Each row is a point. To make a cloud, some directions were put in groups of two or more. Within a group, all points are equally far from the middle, so they leave a hole (a ring in 2 directions, a hollow ball in 3). The other directions are filled evenly. Then the cloud was stretched, turned, moved and blurred a little. How many holes are there, and how many directions does each take, smallest first?

Cloud:
[[-0.38  0.28  0.42]
 [-0.17  0.50  0.35]
 [ 0.03  0.39 -0.05]
 [-0.27  0.19  0.49]
 [ 0.30  0.44  0.17]
 [-0.11  0.35  0.52]
 [-0.06  0.39  0.50]
 [ 0.02  0.55  0.37]
 [ 0.09  0.55  0.23]
 [-0.10  0.35 -0.05]
 [-0.20 -0.02  0.41]
 [ 0.08 -0.25 -0.02]
 [-0.43  0.26  0.27]
 [-0.48  0.11  0.17]
 [-0.43  0.09  0.37]
 [-0.31  0.29  0.48]
 [ 0.15 -0.20 -0.15]
 [-0.22 -0.08 -0.22]
 [ 0.12 -0.18  0.10]
 [-0.43 -0.09 -0.02]]
Holes: 1 (3)

Cloud, 27 rows:
[[-0.66  0.09  0.01 -0.18]
 [-0.48  0.15 -0.16  0.27]
 [ 0.15  0.34 -0.14 -0.14]
 [ 0.05  0.38  0.21  0.07]
 [-0.20  0.07  0.44  0.35]
 [ 0.48 -0.13 -0.32  0.21]
 [-0.08 -0.10  0.18 -0.52]
 [ 0.38  0.12  0.24 -0.15]
 [ 0.16 -0.25  0.11 -0.51]
 [ 0.65 -0.11 -0.15  0.21]
 [ 0.61 -0.32  0.15  0.19]
 [-0.46 -0.05  0.38  0.08]
 [ 0.28 -0.52  0.06 -0.15]
 [-0.13  0.30  0.37  0.26]
 [ 0.04 -0.06 -0.30 -0.48]
 [-0.64  0.15 -0.10  0.01]
 [-0.46 -0.20  0.27  0.14]
 [ 0.28 -0.53  0.05 -0.16]
 [-0.61 -0.09 -0.03  0.09]
 [-0.37  0.05  0.37 -0.22]
 [ 0.08 -0.13 -0.31 -0.49]
 [ 0.24 -0.51 -0.02 -0.26]
 [-0.54  0.02  0.25 -0.26]
 [-0.32  0.04  0.45  0.17]
 [ 0.23 -0.41  0.00 -0.43]
 [-0.57 -0.08  0.28  0.00]
 [-0.28 -0.38  0.15  0.16]]
Holes: 2 (2, 2)

Cloud:
[[ 0.55 -0.18 -0.06 -0.12  0.05 -0.56  0.13 -0.68]
 [ 0.55 -0.25  0.11  0.35 -0.37 -0.09 -0.06 -0.10]
 [ 0.00  0.24 -0.04  0.30  0.39 -0.16 -0.21  0.11]
 [ 0.27  0.28  0.73 -0.39  0.03 -0.08 -0.23 -0.30]
 [-0.03 -0.04  0.06 -0.61 -0.23  0.46  0.17  0.24]
 [ 0.01 -0.14 -0.04 -0.05  0.25  0.42  0.30  0.08]
 [ 0.42 -0.05  0.00 -0.05  0.05 -0.02 -0.70 -0.02]
 [ 0.32  0.08  0.16  0.27  0.17 -0.34 -0.32  0.01]
 [ 0.69  0.44  0.27  0.21  0.15 -0.17 -0.22 -0.23]
 [ 0.16 -0.02 -0.27  0.38 -0.20 -0.13  0.00 -0.50]
 [ 0.12  0.38 -0.16  0.13  0.26  0.17 -0.06  0.31]
 [-0.06  0.07  0.09  0.23  0.00  0.04  0.29 -0.78]
 [ 0.47  0.06 -0.33  0.33 -0.21 -0.12  0.15  0.62]
 [-0.15  0.06  0.09 -0.54 -0.33 -0.46 -0.01 -0.52]
 [-0.16  0.04  0.11 -0.23 -0.19 -0.07 -0.21 -0.63]
 [-0.28  0.35  0.03  0.20  0.18  0.51  0.25 -0.76]
 [-0.25  0.19 -0.42  0.31  0.15 -0.07  0.16  0.09]
 [ 0.37  0.00 -0.20  0.24  0.54 -0.40 -0.21 -0.48]
 [ 0.25  0.04  0.09  0.27 -0.08 -0.55 -0.49  0.23]
 [ 0.22 -0.18 -0.51 -0.43 -0.05 -0.04 -0.05  0.09]
 [-0.19  0.52  0.36 -0.26  0.02  0.43 -0.08 -0.06]
 [ 0.80  0.02 -0.33 -0.06  0.25 -0.46 -0.41  0.23]
 [-0.18 -0.20 -0.09 -0.02 -0.13 -0.02  0.17  0.00]
 [ 0.59 -0.28 -0.31  0.18 -0.30 -0.10  0.01  0.28]
 [ 0.02  0.26  0.18  0.19 -0.13 -0.41  0.31 -0.25]
 [ 0.35  0.15 -0.20 -0.46 -0.43  0.01  0.05  0.73]
 [ 0.33 -0.18 -0.14  0.21  0.64 -0.46 -0.16 -0.01]
 [-0.22  0.26  0.00 -0.11 -0.13 -0.44  0.14 -0.24]
 [-0.07  0.02 -0.25  0.10 -0.35  0.45  0.39  0.06]
 [-0.06  0.12  0.03 -0.08  0.31  0.02 -0.64 -0.02]
 [ 0.36  0.31  0.32 -0.21 -0.59 -0.23 -0.39  0.01]
 [-0.03  0.13 -0.10 -0.38 -0.35 -0.27 -0.06 -0.60]
 [-0.05 -0.03  0.12 -0.04  0.24 -0.08  0.07 -0.49]
 [ 0.04 -0.14 -0.37  0.21  0.45 -0.48  0.03  0.29]
 [-0.09  0.61  0.32 -0.11 -0.01  0.33 -0.41 -0.02]
 [-0.09 -0.02  0.23 -0.32 -0.42  0.38  0.19 -0.21]
 [ 0.15  0.42 -0.33 -0.33 -0.25  0.29  0.17  0.26]
 [ 0.31  0.24 -0.30 -0.58 -0.11 -0.06 -0.11 -0.06]
 [-0.14 -0.35 -0.44  0.16  0.15  0.19  0.26 -0.33]
 [-0.04  0.49  0.29  0.03  0.39  0.09  0.18 -0.52]
 [ 0.00  0.17 -0.02 -0.38 -0.20  0.70  0.01 -0.13]
 [ 0.06  0.20 -0.14  0.26 -0.05  0.24 -0.11  0.52]
 [ 0.25 -0.31 -0.71  0.29  0.19 -0.09 -0.09 -0.46]
 [ 0.30  0.15 -0.15  0.09  0.26  0.76 -0.06  0.12]
 [ 0.38  0.23 -0.05 -0.37  0.04 -0.16 -0.33  0.78]
 [-0.03 -0.46 -0.15 -0.24  0.49 -0.57 -0.66 -0.20]
 [ 0.20 -0.36 -0.30  0.15 -0.37  0.17  0.21 -0.06]
 [-0.04  0.44 -0.01  0.36  0.46 -0.32 -0.19 -0.52]
 [ 0.02 -0.13 -0.08  0.33  0.46  0.20 -0.04 -0.48]
 [ 0.50  0.07  0.12  0.15 -0.09  0.33  0.05 -0.15]
 [ 0.34 -0.47 -0.51 -0.56  0.17 -0.09  0.01 -0.41]
 [ 0.12  0.59  0.38  0.17 -0.40  0.54  0.32 -0.36]
 [ 0.19  0.57  0.39 -0.51 -0.17  0.13  0.01  0.06]
 [-0.10  0.09  0.03  0.07  0.24  0.23 -0.06  0.12]
 [-0.47 -0.07 -0.03 -0.04 -0.22 -0.15 -0.18 -0.13]
 [ 0.32 -0.10 -0.31 -0.65  0.15 -0.24 -0.12 -0.15]
 [ 0.02  0.16 -0.35 -0.25 -0.16  0.22  0.10  0.70]
 [ 0.36 -0.02 -0.50  0.02 -0.49 -0.44 -0.10  0.10]
 [ 0.42  0.17 -0.05  0.33 -0.36 -0.07  0.13 -0.13]
 [-0.69  0.27  0.58 -0.23 -0.17 -0.14  0.08 -0.03]
 [ 0.23  0.03 -0.26 -0.59  0.04 -0.01 -0.15  0.56]
 [-0.18  0.14 -0.24  0.13  0.48 -0.36  0.09  0.17]
 [-0.68  0.12  0.32 -0.03 -0.42 -0.23 -0.10 -0.36]
 [ 0.01  0.05 -0.27  0.51 -0.35 -0.33  0.12 -0.15]
 [ 0.22 -0.28 -0.78 -0.56  0.08  0.24 -0.10  0.17]
 [-0.01  0.27 -0.08  0.04 -0.70 -0.02  0.07  0.06]
 [ 0.03  0.14 -0.41  0.37  0.11  0.24  0.28  0.52]
 [ 0.82 -0.15  0.30 -0.34 -0.02  0.12 -0.06  0.21]
 [-0.40  0.72  0.27 -0.06 -0.13 -0.23  0.11  0.51]
 [ 0.14 -0.07  0.09 -0.33  0.09 -0.09  0.15 -0.19]
 [-0.13  0.11  0.00 -0.10  0.07  0.64  0.05 -0.24]
 [ 0.29 -0.37  0.01  0.15 -0.37 -0.29 -0.09 -0.11]
 [ 0.01 -0.09 -0.52 -0.01  0.29 -0.14 -0.29  0.47]
 [ 0.37  0.02 -0.57  0.12 -0.09  0.55 -0.08 -0.06]
 [ 0.43 -0.14  0.04 -0.41  0.43  0.31 -0.06  0.20]
 [-0.37 -0.06 -0.60  0.15  0.29  0.09 -0.04 -0.15]
 [ 0.03  0.36 -0.26  0.17 -0.08 -0.30  0.26 -0.20]
 [-0.10  0.34  0.52  0.16 -0.26  0.02 -0.37 -0.03]
 [ 0.16  0.21  0.40  0.37 -0.29  0.08  0.11 -0.81]
 [-0.17 -0.13  0.03 -0.10  0.21 -0.27 -0.52 -0.75]
 [ 0.03  0.15  0.16 -0.29  0.09 -0.64 -0.15 -0.29]
 [-0.27  0.05  0.02 -0.64  0.28 -0.09  0.03 -0.35]
 [ 0.18 -0.27 -0.41 -0.52 -0.23 -0.43 -0.19 -0.44]
 [ 0.09 -0.01  0.07 -0.06 -0.04 -0.77  0.05 -0.32]
 [ 0.14  0.20 -0.34 -0.21 -0.01  0.66 -0.17  0.32]]
Holes: 0

Cloud, 87 rows:
[[ 0.02  0.04 -0.66 -0.36 -0.03  0.34  0.22 -0.09 -0.54]
 [-0.02  0.09 -0.20 -0.13  0.16 -0.28 -0.70 -0.11 -0.26]
 [ 0.48  0.11 -0.03 -0.07  0.22 -0.40 -0.28 -0.06 -0.16]
 [-0.66 -0.40  0.11 -0.34  0.00 -0.16 -0.49 -0.16 -0.30]
 [ 0.07 -0.04  0.64  0.08  0.07 -0.32 -0.36  0.57  0.23]
 [ 0.16  0.18 -0.07  0.17 -0.17  0.33  0.21  0.59  0.04]
 [ 0.14 -0.44 -0.36 -0.23  0.17  0.19 -0.19 -0.24  0.23]
 [ 0.11 -0.56 -0.47  0.42  0.13  0.26  0.21  0.07  0.36]
 [ 0.13  0.01  0.13  0.14  0.14  0.31  0.19  0.45  0.01]
 [-0.21 -0.09  0.41 -0.26  0.16 -0.23 -0.45 -0.59  0.00]
 [ 0.08 -0.30  0.52 -0.07 -0.39 -0.22  0.28  0.44 -0.05]
 [ 0.22 -0.36  0.40  0.37  0.13  0.01  0.17  0.19 -0.34]
 [ 0.31  0.01  0.37  0.02  0.16 -0.41 -0.41  0.51  0.01]
 [-0.10  0.44 -0.02  0.32  0.41  0.10  0.01  0.15  0.23]
 [ 0.37 -0.01 -0.25 -0.39 -0.19 -0.34 -0.10  0.03  0.00]
 [-0.22  0.28  0.20 -0.69 -0.20 -0.68 -0.39  0.08 -0.04]
 [ 0.01 -0.47 -0.25 -0.30 -0.30  0.07  0.18  0.41 -0.08]
 [ 0.00 -0.33 -0.07 -0.09  0.02  0.06  0.30  0.49  0.01]
 [ 0.43 -0.14 -0.33  0.31  0.00  0.00  0.52  0.13 -0.43]
 [ 0.29  0.13 -0.28 -0.06  0.37  0.39  0.54 -0.57  0.12]
 [-0.37 -0.03  0.09 -0.29 -0.07 -0.01 -0.63 -0.42 -0.15]
 [-0.22 -0.55  0.26  0.11 -0.06 -0.42  0.07  0.32  0.19]
 [ 0.02 -0.94 -0.25 -0.09 -0.33 -0.08  0.42  0.33 -0.38]
 [ 0.24  0.23 -0.23  0.21  0.22  0.57  0.32 -0.41  0.18]
 [ 0.50  0.05  0.11  0.33 -0.11  0.32  0.58  0.10  0.03]
 [ 0.19 -0.73 -0.34 -0.12  0.17  0.28  0.03 -0.29  0.07]
 [-0.24 -0.07  0.45  0.09  0.24  0.01 -0.17  0.30  0.27]
 [-0.20  0.11  0.00 -0.11  0.06 -0.06 -0.46 -0.47  0.10]
 [-0.32 -0.22  0.09  0.01 -0.11 -0.13 -0.04 -0.14  0.31]
 [-0.05  0.16 -0.35 -0.31  0.71 -0.11 -0.21 -0.42  0.07]
 [ 0.16  0.24  0.17  0.47  0.43 -0.41 -0.71  0.12 -0.34]
 [ 0.08  0.58  0.01 -0.15  0.23 -0.32 -0.18 -0.20 -0.05]
 [ 0.55  0.10  0.35 -0.12  0.09 -0.48 -0.04 -0.15 -0.39]
 [-0.15 -0.10  0.33 -0.25  0.44  0.02 -0.59 -0.08  0.26]
 [ 0.33  0.20 -0.18  0.19  0.31 -0.52 -0.38  0.07  0.01]
 [ 0.26 -0.51 -0.54 -0.17  0.34  0.13  0.15  0.14 -0.26]
 [-0.23 -0.22  0.07 -0.01  0.26 -0.39 -0.25  0.56 -0.15]
 [ 0.29  0.47 -0.15 -0.28 -0.30 -0.15  0.37 -0.11  0.24]
 [ 0.05  0.36  0.43 -0.24 -0.07 -0.33 -0.42 -0.49 -0.03]
 [ 0.03  0.05 -0.04 -0.04  0.46  0.03  0.10 -0.53  0.17]
 [-0.65  0.04 -0.32 -0.28 -0.33  0.38 -0.16 -0.47 -0.23]
 [-0.45 -0.51 -0.08 -0.05 -0.17  0.00  0.17  0.38 -0.16]
 [ 0.20  0.26  0.30  0.30  0.32 -0.26  0.02  0.22  0.21]
 [-0.04 -0.22  0.24  0.34 -0.06 -0.41  0.04  0.21 -0.55]
 [-0.32 -0.17 -0.03  0.06 -0.15 -0.06  0.05  0.60 -0.02]
 [-0.03 -0.37 -0.57  0.14  0.12 -0.06  0.25 -0.39  0.01]
 [ 0.04 -0.12  0.42  0.17 -0.19 -0.18 -0.05 -0.54 -0.18]
 [ 0.31  0.68 -0.26 -0.24  0.05  0.22  0.06 -0.23  0.10]
 [ 0.13  0.14 -0.18 -0.10  0.37  0.02 -0.35 -0.49  0.05]
 [ 0.09  0.32  0.42 -0.44 -0.17 -0.32  0.40 -0.26  0.61]
 [ 0.48  0.52 -0.19 -0.33  0.31 -0.25  0.01  0.05  0.17]
 [-0.07 -0.27 -0.38 -0.23  0.12 -0.26 -0.47 -0.24 -0.30]
 [ 0.48  0.47  0.14  0.11 -0.17  0.16  0.29  0.49  0.25]
 [-0.43 -0.34  0.25 -0.01 -0.49  0.27 -0.30  0.19  0.07]
 [-0.10 -0.29 -0.57  0.33  0.27  0.49  0.51 -0.01  0.08]
 [ 0.00  0.19 -0.19 -0.33  0.14  0.08  0.28 -0.47  0.22]
 [ 0.28  0.02 -0.22  0.25 -0.03  0.20 -0.06  0.53 -0.18]
 [ 0.10  0.74  0.24 -0.20 -0.06  0.02 -0.14 -0.37 -0.18]
 [ 0.12  0.32  0.07 -0.01 -0.20 -0.18  0.57  0.25 -0.03]
 [-0.26 -0.55 -0.33 -0.51 -0.31  0.01  0.15  0.02  0.19]
 [ 0.08  0.02 -0.26 -0.05 -0.38 -0.20  0.26  0.34 -0.49]
 [-0.22 -0.35  0.33 -0.10  0.29  0.18 -0.36 -0.43 -0.09]
 [ 0.46 -0.17 -0.02 -0.08  0.43 -0.18  0.09 -0.53  0.40]
 [ 0.26  0.23  0.43 -0.39  0.12 -0.39  0.14 -0.63 -0.12]
 [-0.54 -0.05  0.37  0.03  0.24  0.00 -0.39 -0.23  0.19]
 [ 0.04  0.46  0.18 -0.52 -0.18  0.00 -0.43 -0.13  0.03]
 [-0.02 -0.29  0.19  0.26 -0.13  0.04 -0.24  0.53  0.18]
 [-0.09 -0.71 -0.76  0.32  0.26  0.35  0.31  0.46 -0.15]
 [ 0.34  0.20  0.20  0.21  0.13 -0.12 -0.09 -0.44 -0.64]
 [ 0.09  0.50  0.28  0.22  0.04  0.08 -0.20  0.43 -0.17]
 [ 0.41 -0.14 -0.10  0.41  0.26  0.16  0.39  0.29  0.24]
 [ 0.00  0.06  0.27  0.23  0.00  0.13  0.17  0.24 -0.58]
 [-0.26  0.15 -0.31 -0.55  0.05  0.20 -0.03 -0.24 -0.28]
 [-0.43 -0.05 -0.21 -0.28 -0.16  0.18  0.32  0.58  0.05]
 [-0.35 -0.26 -0.22  0.09 -0.27  0.03  0.43  0.46  0.01]
 [-0.23  0.17 -0.79 -0.38  0.24  0.65 -0.03 -0.17  0.14]
 [ 0.18  0.35  0.25  0.26  0.00  0.45 -0.14  0.33 -0.39]
 [ 0.19  0.10  0.42  0.05  0.28 -0.07 -0.36  0.32 -0.29]
 [ 0.43  0.51  0.09 -0.19 -0.36  0.01  0.13 -0.09 -0.21]
 [ 0.18  0.06  0.36 -0.01 -0.42  0.21  0.08  0.39 -0.32]
 [-0.23  0.60  0.07  0.20 -0.28  0.02 -0.19  0.05 -0.40]
 [-0.26 -0.63  0.21  0.01  0.25  0.10 -0.33 -0.50 -0.26]
 [-0.53 -0.39  0.63 -0.04 -0.22 -0.44 -0.47  0.39 -0.13]
 [ 0.59  0.11  0.61  0.38  0.30 -0.31 -0.20 -0.05 -0.45]
 [-0.07  0.05  0.08 -0.32  0.62  0.07 -0.38 -0.41 -0.24]
 [ 0.49  0.40 -0.05  0.02  0.50  0.00  0.49 -0.33  0.19]
 [-0.36 -0.09  0.29 -0.39  0.11 -0.28 -0.30 -0.54 -0.04]]
Holes: 1 (3)
